Rows are points. The points of each table are mixes of a few directions, plus a little noise. Count the directions of each table, and those that both share. Where both have some left over, give the other angles between the two spaces (their principal angles), to ten degrees, smallest first.
(in the rows, 128 means zero)

First, 7 rows:
[[157 138]
 [148 135]
 [181 150]
 [119 125]
 [169 145]
 [ 18  86]
 [102 119]]
Second:
[[138 131]
 [ 69 105]
 [ 98 118]
 [206 159]]
Directions: first 1, second 1, shared 1

First, 5 rows:
[[151 118 154]
 [ 85 147  80]
 [ 67 155  61]
 [171 109 175]
 [167 111 171]]
Second (7 x 3):
[[132 125 131]
 [209  91 219]
 [154 116 156]
 [ 91 143  88]
 [ 60 160  55]
 [119 132 119]
 [128 127 130]]
Directions: first 1, second 1, shared 1

First:
[[167 124 152  82  98 131]
 [138 108 132 110 126 134]
 [ 82 182  86 191 135 112]
 [146 103 105  92 102 142]
 [ 75 156  76 191 148 120]
 [122  92 165 135 171 131]
 [ 95  93 209 182 231 120]
 [154 118 128  92 102 135]
 [172 177  97  77  38 126]]
Second (8 x 6):
[[129 133 122 126 121 127]
 [121  99 207 150 197 122]
 [123 133 249 166 206 105]
 [138 181  61 113  55 126]
 [123  71  97 112 137 149]
 [123  85 130 124 152 139]
 [134 166  89 120  81 125]
 [134 154  69 113  75 131]]
Directions: first 3, second 2, shared 2

First (8 x 8):
[[175 153 133  82 150 129 171 215]
 [243  72 100 171 126 119 143 132]
 [ 42  94 173 174 154 170 125 113]
 [ 50 155 174  85  65 108 118 111]
 [100 143 117 131 159 142 107 102]
 [126 122 160 121 141 141 119 108]
 [141 148 140 103 161 139  98  85]
 [147 133  30 157  66  76 142 161]]
Second, 8 rows:
[[138 140 131 109 145 133 136 153]
 [142 145 134 104 150 134 141 161]
 [108 106 121 161  98 120 111  85]
 [ 98  94 116 177  83 115 101  60]
 [ 93  89 115 185  76 112  96  51]
 [182 190 147  39 209 151 178 249]
 [155 161 139  82 172 140 154 191]
 [104 101 119 167  93 119 107  75]]
Directions: first 5, second 1, shared 1

First (9 x 11):
[[124 169 130  91 137 140 132 139 123 133 147]
 [132  38 153 140 122  82  64 146 144 134  66]
 [128  94 120 163 114 102 139  88 124 142 116]
 [124 183 116 102 137 143 145 135 114 132 158]
 [142  46 148 166 133 135  62 191 161  90  73]
 [124 172 130 109 118 158 181  87 134 130 163]
 [128 178  90 138 143 135 141 146  98 126 158]
 [131  83 143 150 114 124 127 108 148 123 106]
 [121 190 121  90 131 137 159 110 113 144 164]]
Second (8 x 11):
[[121 121 110 144 116  94 124 115 126 133 119]
 [133 145 105 131 139 107 104 143 118 126 127]
 [ 96  98 119 145 114 105 112 185 118 127 107]
 [ 94 133 118 140 112 131 176 133  97 147 149]
 [158 114 159 118 123 144 136  60 168 121 121]
 [114 103 118 136 131 103  75 203 127 115  98]
 [123 120 140 119 137 147 113 177 126 120 123]
 [185 189 155  92 152 192 185   7 143 135 180]]
Directions: first 4, second 4, shared 2; angles 30, 80

First, 10 rows:
[[152 135 124 108 191 137 174  95 104 178 111 114]
 [116 124 122 118  86 112 120 149 129 111 156 140]
 [137 140 135 144 162 148 124 112 131 147  97 117]
 [125  99  99  55  87  77 186 142  83 118 216 147]
 [139 131 110 159 163 175  19 138 148 138 130 125]
 [140  85 120  96 124 117  35 139 128 153 155 160]
 [101 199 128 153  50 115 218 157 132 100 136 117]
 [106 123 156 165 125 131 169 117 150  72  83 110]
 [118 142 129 161 124 147 112 135 144 102 116 116]
 [144 101 156 117 164 120 125  98 131 163  75 135]]
Second, 8 rows:
[[ 98 128 119 180 101 157  72 156 159  45 143 115]
 [116 147 111 166 120 160  80 149 145  92 146 116]
 [174 189  91  83 164 137 159 121  82 249 162 130]
 [136 103 151 103 138 101 162 106 120 151 100 138]
 [121  90 156 117 124 101 150 112 132 112  98 136]
 [151 179  86  96 131 132 159 138  91 191 184 128]
 [109  80 158 123 107  97 152 120 138  81 106 135]
 [120 107 152 156 139 138  91 120 154 104  84 127]]
Directions: first 5, second 3, shared 3

First:
[[181  94 155 192 122 114 166 121 149 102 173 150  77 155 109 104 165 198]
 [ 84 156 107  75 135 139  96 134 112 150  90 110 171 106 144 148  99  70]
 [158 111 142 165 123 120 149 124 139 113 155 140  98 145 116 114 149 168]
 [143 119 136 145 126 123 139 126 134 120 141 134 114 135 122 121 136 148]
 [185  92 156 198 118 113 169 120 151  99 180 152  72 160 108 102 166 204]
 [ 38 185  84  17 141 153  62 140  92 175  51  92 216  80 161 170  68   7]
 [135 124 133 140 127 127 132 127 131 125 133 132 120 133 125 125 134 137]
 [ 53 174  90  37 138 148  74 137  99 166  61  98 202  87 155 163  78  28]
 [175  98 150 187 122 117 161 122 146 105 169 146  83 154 111 107 158 190]]
Second (9 x 18):
[[ 92 154 152 160 216 101 101 122 146 136  20  82  54  75  88  85 154 155]
 [163 107  99 128  73 164 159 151 116 107 177 173 174 207 175 198 107  90]
 [ 93 151 143 135 191  69 111 143 139 112  57 113  77  86 108  94 159 148]
 [119 119 132 107  95 150 113  96 129 160 173 108 150  76  89  83 135 148]
 [120 131 140 142 150 153 112 100 135 161 104  90 106  94  95  99 129 147]
 [140 145 157 141 175 126 118  96 127 160 109  96 103 127 137 118  88 147]
 [139 108  90 121  71 135 156 176 122  79 159 186 168 185 160 185 145  87]
 [160  91  76 126  33 182 168 173 117  87 188 194 193 216 168 213 133  71]
 [125 147 165  91 149  71 111  98 121 151 167 113 129  85 132  78 103 161]]
Directions: first 1, second 4, shared 0; angles 90

First, 11 rows:
[[ 56  97 133 152 124 164 157  49 171 133 126 173 135 142 156  92 139  75
  151 167]
 [103 100 123 183 163 100 121 158 122  61 141 127 201 147 146  73  91 154
   71  93]
 [137  97  60 140 104 165 154  29  90 154 144 170  45 151 153 110 153 132
  135  95]
 [ 99 110 114 139 121 113 116 139 124  85 148 144 155 137 129  95  98 139
  103 131]
 [ 94 132 160  87 137  87 124 161 188 129  90 107 181 100 125 152 105 102
  136 165]
 [113 104  93  44 130  45 132 133 176 147  59 102 147  85 143 173  90 125
  118 116]
 [180 175 203 142 178 157 151 148 158 192  85  75 134 112 129 183 187 103
  167 128]
 [189 205 192 104 104 149  84 231  97 135 163  91 115 115  64 174 145 145
  156 170]
 [149 158 168 178 125 191 123 133  99 129 169 137 109 151 111 114 165 123
  149 146]
 [183 139  85  97  95 156 134  84  83 178 133 135  30 128 120 161 163 141
  154 110]
 [104  89  75 141 123  85 110 143 102  63 150 145 158 140 137  82  74 168
   69  91]]
Second:
[[132 101 170 174  45  71  52  98 194 129 143  55  76 147  87 166 205 185
  131 135]
 [101 102 113 125 158 165 159 148 119 135 118 165 168 130 144  78  89  96
  101 125]
 [137 239 169  86 153  84 109 143 116  74 132 114 148  98 123 199 128 148
  194 170]
 [131 105 111 138 138 155 145 152 106 127 145 149 143 134 133  95  99 105
  101 120]
 [113  87  57  81 108 106 137 106 116 135 113 155 107 120 142 116  89 131
  103 107]
 [195 141 172 219 249 215 201 146 103 185  91 108 165 147 173 104 169 102
  111  54]
 [ 69 153 140  73 104  88 105 116 165 104 108 140 141 109 119 146 117 140
  162 180]
 [202 164 149 165 191 174 177  73 117 205  75  95  82 134 162 169 214 135
  162  68]
 [119 148 104  80  91  88 100 128 115  90 152 139 113 113 112 153  99 138
  144 156]
 [104  63 100 138  84 103  99 156 139 100 158 130 142 138 109  88  89 132
   74 128]
 [109 108 124 128  90 165 122 142 121 124 172 160 121 137 106  96 108  96
  123 169]]
Directions: first 5, second 6, shared 3; angles 30, 50

First (9 x 32):
[[133 136 117 128 143 122 131 124 143 134 133 128 123 127 136 145 127 128
  116 127 129 118 131 124 145 130 127 120 119 128 127 132]
 [146 159  81 134 189 101 140 109 190 152 150 124 106 124 158 201 122 125
   77 129 132  89 145 113 200 137 123  97  90 128 124 148]
 [ 66  71 166 163  83 116 114 157   7  67  94 164 117 154 113  35 113 122
  163 221  93 147  78 205  56 112 159 188 109 141 102  82]
 [121 116 157 117  81 157 115 145  95 128 107 119 154 126 107  68 131 144
  178 102 137 153 119 141  78 125 130 145 174 119 131 106]
 [172 141 132 102 148 136 153  93 199 134 168 122 130 115 118 205 159  94
   88  86 139 147 165  42 156 131  98  96 128 139 164 194]
 [ 91 124 117 150 112 125 103 163  69 133  88 126 128 137 140  57  97 168
  167 155 123 105  95 211 107 127 155 153 134 113  93  61]
 [146 122 144 116 129 132 143 108 152 118 150 132 129 124 114 160 149 102
  111 116 128 149 144  79 128 127 112 120 127 140 149 167]
 [130 142 115 128 133 131 122 133 137 147 120 115 132 125 136 124 120 146
  137 114 135 114 128 141 137 132 131 122 138 119 122 114]
 [148 140 123 117 138 133 134 117 163 141 141 120 133 121 127 158 137 123
  116 101 137 129 143  98 144 132 117 112 133 128 139 149]]
Second (8 x 32):
[[131 152 109 124 115 136 101  60 143 124 120 124  97 114 129 135 133 135
   89  96 171  92 156 159 181  86 139 135 110 110 117  96]
 [121 115 169 147 139 139 142 150 135 139 144 120 157 121 155 111 144 119
  149 128 146 137  97  76 132 156 150  86 137 111 125 166]
 [126 118 178 126  60 166  86  55 107 123 104 134 129 104 127  68 142 117
  131 105 177 152 135 138 146  97 150 134 138  93 119 113]
 [176 145 122 132 128 113 127 165 178 202 120 125 161 110 156 162  82 144
  172 153  86 183 121 106 129 194 104 103 132 127 115 168]
 [152 136 128 117  60 133  99  93 122 116 107 134 109 111  93 135 111 145
  138 123 124 158 157 169 101 100 116 179 125 138 114 100]
 [104 109 123 132 134 112 167 183  92  51 156 129 111 156  75 154 151 132
  132 139 103 110 124 133  46 107 127 176 126 176 135 116]
 [ 98 125  72  99 193 114 126 109 104 146 103 142 116 161 146  94 123 105
   75 132 115  80 135 161 188 119 104 116 131 119 164 100]
 [118 123 121 146 192 105 176 208 142 121 165 116 144 147 140 166 137 128
  138 146 104 110  97  81 105 167 133  98 127 149 133 165]]
Directions: first 3, second 5, shared 1; angles 60, 70

First (11 x 32):
[[ 75 104 138 118 141 136 112 128  87 159 125 108 183  84 146 134 143  59
  166 141  89  88 109 110 117 126 150 120 129 127 143  93]
 [173 205  87  91 126  98  77 149 111 170  86 102  88 126  63 166 173 174
  208 130 144 162  65  83 133  59 102 154 129 146  90 225]
 [169 156 102 144 132 130 124 142 143 114 116 145  70 152 111 116 141 199
  100 119 175 151 131 129 137 124 121 151 114 131  97 158]
 [190 127 192  74  90  86 175  92 176 142 144 111  99 147  87 160  57 136
  129 107  71 155 143 113 146 108  94 126 190 122 161 170]
 [192  98 178 141 119 137 191 112 187 106 153 156  21 155 117  89  66 219
   17  91 130 131 195 124 155 152 122 171 163 108 127 120]
 [ 69  56 174 145 122 145 173  99 140  91 172 141 214 128 192 113  82  40
   91 138  89 100 170 177 113 189 148  75 133 113 183  41]
 [ 90 129 131  93 144 123  85 139  68 202 105  85 158  58 111 149 164  71
  213 140  71  84  81  62 123  83 143 147 140 135 129 132]
 [ 87  95 131 146 145 152 124 134 104 138 133 130 145  96 154 107 141 101
  119 132 117  90 135 119 123 141 155 133 120 123 130  83]
 [121  86 131 189 137 168 168 129 160  67 155 176 101 157 177  72 105 165
   15 117 172 119 192 177 130 191 148 132 107 110 126  66]
 [ 68 150  41 187 158 161  74 168  87  92 110 155 176 132 174 105 207 120
  134 157 216 126 106 172 104 151 154 108  49 138  90  99]
 [174 201 100  80  93  73 108 120 148 127 108 106 155 171  79 195 131 127
  212 138 136 203  76 141 125  85  77  92 133 150 130 223]]
Second (9 x 32):
[[115 131  64 169 139 161 138 168 150  60 128 148 150 149 152 106 132 151
  134 133 208 152 150 149  83 153 126 125  87 136 100 107]
 [164 167 128 115 131 116 115 143 121 143 116 146  58 128  87 132 141 191
  106 109 122 118 113 107 150 106 133 172 148 129 101 162]
 [115  87 151 122 105 117 152  83 153 124 143  93 202 145 162 142  95  53
  158 149 119 164 143 158 119 142 101  61 120 126 177 118]
 [141 180 143 142 103  84  99  85 124 103 139 191 120 202 137 146 156 140
   23 133 131 146  99 244 192 163 137  76 117 123 141 151]
 [109 122 139 125 145 138 114 140  96 158 123 129 111  91 123 119 145 125
  124 123  99  83 119  97 135 120 153 159 139 124 120 110]
 [168 249 108  36  85  47 100 147 130 119 111 129 172 158  37 235 127 119
  241 124  77 172  41 131 115  66  93 110 178 156 127 237]
 [ 97  37 183 183 143 160 140  71 118 158 149 128 109 120 202  66 129 101
   16 137 126  95 178 162 174 181 155 107 102 101 161  54]
 [105 113 136 127 168 159 109 167  76 181 115 125  72  50 111 100 155 151
  128 111  90  47 122  44 129 106 171 209 148 122  98  98]
 [138  65  99 135 132 170 184 148 183 107 127  62 156 109 142 108  72 120
  221 133 180 175 186  61  56 116  85 133 114 134 128 116]]
Directions: first 4, second 5, shared 3; angles 40

First, 10 rows:
[[115 128 130 127 151 140 124 131 116 119 129 137 136 122 129 116 123 129
  132 140 133 128 121 108 104  99 123 130 123 157 136 118]
 [137 129 126 129 112 121 130 127 134 132 128 123 124 132 126 136 131 126
  124 120 124 130 133 140 142 146 130 126 130 109 123 134]
 [119 128 128 128 143 135 125 128 120 123 129 133 133 125 130 120 124 128
  132 137 131 128 124 115 113 110 125 129 125 147 133 123]
 [123 128 128 128 136 132 127 129 122 125 128 131 130 126 128 123 125 127
  129 133 131 127 124 122 118 117 127 129 126 139 130 124]
 [ 76 127 133 130 224 176 106 137  80  97 129 161 157 109 137  75 104 132
  145 176 153 122 100  51  34  11 108 139 105 249 160  88]
 [158 128 125 127  73 100 140 123 157 145 128 110 111 140 123 160 142 126
  118  99 113 131 144 174 182 195 140 125 139  57 110 151]
 [136 128 127 128 110 119 132 125 137 135 127 122 122 131 126 139 133 127
  125 118 124 129 134 142 145 149 131 126 134 105 122 135]
 [157 128 125 127  77 103 140 124 155 145 128 109 114 138 122 158 140 127
  119 103 116 132 144 169 179 190 138 123 142  63 111 148]
 [155 128 125 128  78 102 138 123 155 146 127 111 113 138 123 157 140 126
  118 100 115 131 142 168 179 189 138 123 142  62 111 149]
 [101 127 130 129 174 151 118 132 104 113 128 144 142 119 132 102 114 130
  137 152 139 125 116  89  83  72 119 132 117 187 144 109]]
Second, 10 rows:
[[139 123 128 105 117 113 154  95 104 134 129 140  75  99 128 122  98  88
  132 141 118 133 138 134 135 153 120  88 123  84 122 173]
 [100 142 117 145 139 132 111 143 150 119 141 117 144 154 140 146 153 164
  148 136 135  90 131 134 106 140 138 148 148 160 138  85]
 [132 105 151  96 178 146 124 106  88 134  89 138 102  52 107  96  83  46
  137 119 108 152 127 113  96 123  99 123 118 109 153 172]
 [ 88 141 122 119 169 124  94 128 133 106 132 144 134 133 146 158 136 109
  189 102 118  79 125 133  78 145 143 168 149 153 165 104]
 [135 122 141 124 141  99  91 129 106 143  92 159 135 119 108 126 129  89
  127  91  78 155 115 159 121 130 149 149 126 131 145 169]
 [132 118 135 135 141 159 140 133 127 138 119 101 128 104 115 101 120 141
  103 160 143 137 135 113 125 119 102 112 126 134 123 119]
 [138 138 117 171  84 112 134 150 151 154 136 104 138 176 119 125 166 212
   77 171 126 131 136 161 164 143 144 102 138 143  96 112]
 [143 126 128 111 111 130 129 135 139  96 146 150 172 149 147 149 127 111
  147  62 156 147 106  90 153  75 136 173 102 124 125 114]
 [132 129 122 128 113 144 151 130 140 117 149 114 132 135 140 129 125 147
  124 137 161 125 131 105 142 115 116 121 122 123 114 108]
 [141 135 117 146  86 119 152 131 142 139 146 112 119 156 131 128 141 176
   97 160 140 131 137 139 162 139 132  96 129 119  98 124]]
Directions: first 1, second 5, shared 0; angles 40

First:
[[124 121 200 167 119 152  73 123  98 104 135 156 114 161 122 145 148 159
  107 156 152 136 128 135 119 136  66 113 115  87 177 159]
 [149 155  86  92 146 102 166 134 160 134 121 110 141 122 120 110 115 123
  133 132 122 116 136 128 132 106 162 134 136 146  85 100]
 [146 141 174 147 130 148  87 118 118 102 114 146 126 162 113 136 139 173
  111 160 156 133 139 141 124 116  83 106 118  98 160 147]
 [ 65  75 140 154 101 125 132 145  93 156 179 133 105  95 161 141 137  63
  135  90  97 134  96 107 122 181 133 159 131 135 139 139]
 [117 129 165 138 128 117 118 142 118 124 158 139 115 142 126 131 140 119
  112 148 131 123 122 124 118 137 104 138 126 106 131 131]
 [158 162  77  86 150 102 169 131 167 132 112 107 145 122 116 107 111 130
  135 133 124 115 141 130 134  99 168 131 137 149  81  96]
 [128 112  98 132 118 153 126 109 124 133  95 121 138 109 136 132 119 136
  148  97 123 140 130 132 139 130 146 115 128 151 142 137]
 [142 130  90 116 130 140 139 113 140 131  95 116 142 115 128 124 115 140
  144 110 126 132 136 133 138 116 153 117 130 151 124 124]
 [104 106 194 168 112 145  84 131  92 117 154 153 108 147 133 146 149 131
  111 142 138 136 117 127 117 152  77 127 119  94 170 157]
 [129 132 117 118 132 117 141 133 135 133 133 123 129 123 128 123 125 119
  129 127 123 124 127 125 128 126 139 134 131 133 114 119]
 [145 146  67  90 142 107 173 129 161 141 113 104 144 108 126 110 109 116
  143 115 115 119 135 127 137 109 177 134 138 159  84  99]]
Second (11 x 32):
[[130 133 126 128 129 129 130 128 130 127 127 127 131 129 129 129 126 125
  125 130 127 125 128 131 128 127 132 128 128 126 127 126]
 [ 89   7 215 124  61 106  92 107 103 129 153 166  70 130 115 121 180 171
  174  94 147 173 111  87 165 130  24 148 132 168 171 172]
 [ 99  40 191 125  81 113 101 111 111 128 146 154  86 130 120 123 167 159
  163 104 141 161 117  97 153 127  53 142 129 156 159 160]
 [143 173  94 130 152 137 142 136 137 127 118 115 150 128 131 130 108 111
  111 141 121 111 133 144 115 128 168 119 128 114 111 111]
 [132 140 118 129 134 129 131 131 131 128 125 125 134 128 128 128 122 124
  123 131 126 124 129 133 125 127 140 126 128 124 125 124]
 [148 186  86 129 159 139 146 138 140 127 115 110 156 127 133 131 103 108
  106 144 119 106 135 148 112 128 179 118 127 109 108 106]
 [127 125 132 128 126 128 127 127 127 129 128 129 126 128 129 127 130 129
  131 128 129 129 128 128 130 128 125 128 129 128 129 129]
 [131 139 121 128 133 130 131 130 130 127 126 124 134 129 130 128 123 124
  124 131 126 124 130 132 124 130 138 126 128 123 125 124]
 [115  90 157 127 108 121 117 122 120 128 136 140 111 130 124 125 143 141
  143 118 135 141 124 116 138 128  97 135 129 141 142 143]
 [154 203  72 131 170 142 152 141 143 129 110 104 164 126 135 134  94 101
   98 150 115 100 138 155 106 129 194 116 126 103 102  99]
 [141 167  99 130 149 135 140 134 137 128 119 113 146 129 132 131 110 115
  114 139 122 113 134 142 117 129 163 123 126 114 115 113]]
Directions: first 3, second 1, shared 0; angles 50

First, 11 rows:
[[137 139 127 130 130 123 127 129 114 128 125 112 112 110 125 115 121 118
  164 145 121 116 129 122 127 111 113 119 135 124 136 141]
 [ 97  93 131 120 121 144 133 125 176 128 136 182 181 189 139 175 151 161
    7  74 151 168 126 149 130 184 179 161 104 142  99  87]
 [120 119 129 126 127 133 129 127 140 128 130 143 142 143 131 140 135 136
   97 114 134 138 127 133 129 142 141 136 122 131 120 118]
 [148 150 127 133 132 118 125 129  97 128 123  95  95  90 121  98 114 108
  203 162 114 103 129 115 126  93  96 107 144 119 147 154]
 [116 114 129 125 125 135 129 127 146 128 132 149 149 151 132 147 137 141
   81 107 137 144 127 136 129 150 148 140 118 133 117 112]
 [147 149 126 134 132 119 125 130  98 129 122  95  95  90 122  98 114 108
  201 162 114 103 130 115 126  94  97 107 143 119 145 154]
 [140 141 127 131 130 122 127 129 110 128 125 108 108 105 124 110 120 116
  172 148 120 114 129 120 127 107 109 116 137 123 139 143]
 [136 137 128 130 130 124 126 129 115 128 125 114 114 112 126 115 122 119
  161 143 121 117 129 122 127 113 114 118 135 124 136 140]
 [122 121 129 127 126 131 129 127 138 129 130 138 139 140 130 138 132 135
  104 117 133 136 127 132 129 139 138 135 123 131 122 119]
 [125 125 128 127 128 130 129 128 133 128 129 133 133 134 129 132 130 131
  118 123 130 132 128 130 128 133 133 131 126 129 126 124]
 [120 119 128 127 127 132 129 127 139 128 130 141 141 142 131 139 133 136
   99 115 134 138 128 133 128 142 139 136 122 132 121 119]]
Second, 11 rows:
[[124  96 150 159  99 131 126 121 121  52 110 146 184  98 162  98 136 152
  111 172 119 119 128 141 133 124 191 151  45 125 110 197]
 [136 127 117 131 132 131 134 131 130 150 128 127 120 129 121 130 134 136
  133 129 126 123 128 122 125 132 123 136 152 132 123 120]
 [136 137 137 123 122 115 141 118 134 141 140 124 113 135 114 135 124 128
  129 141 125 136 128 123 135 129 127 112 139 125 123 123]
 [132 113  91 143 152 165 116 143 116 147 104 134 136 104 138 107 152 136
  155 106 124  97 127 119 108 130 111 170 156 145 128 121]
 [130 142 148 121 115 103 130 123 125 111 140 113 114 131 124 131 107 116
  135 149 128 139 129 132 138 114 128  99 112 113 137 143]
 [128 133 132 125 116 104 128 144 131 132 141 117 119 150 129 144 109 133
  112 133 137 140 131 136 134 123 133 120 129 114 134 130]
 [133 138 135 125 125 115 132 125 125 130 134 118 115 127 121 128 119 121
  139 141 125 130 128 124 132 120 122 113 132 123 131 132]
 [140 125 122 128 124 120 152 125 149 172 142 135 118 152 110 149 139 150
  104 132 127 137 128 121 131 148 138 134 165 133 107 106]
 [135 126 108 133 128 117 131 157 133 165 136 120 114 151 126 144 122 147
  115 123 136 129 133 129 126 132 126 144 163 122 128 117]
 [132 124 117 131 135 139 130 128 129 143 124 132 128 126 125 127 138 133
  131 122 125 122 128 123 123 133 124 140 144 135 123 119]
 [ 84 146 152  90 159 170  86  91 114  64 112 143 148 105 137 116 126  55
  145  59 134 137 119 138 121 124  83  92  70 143 166 101]]
Directions: first 1, second 5, shared 1
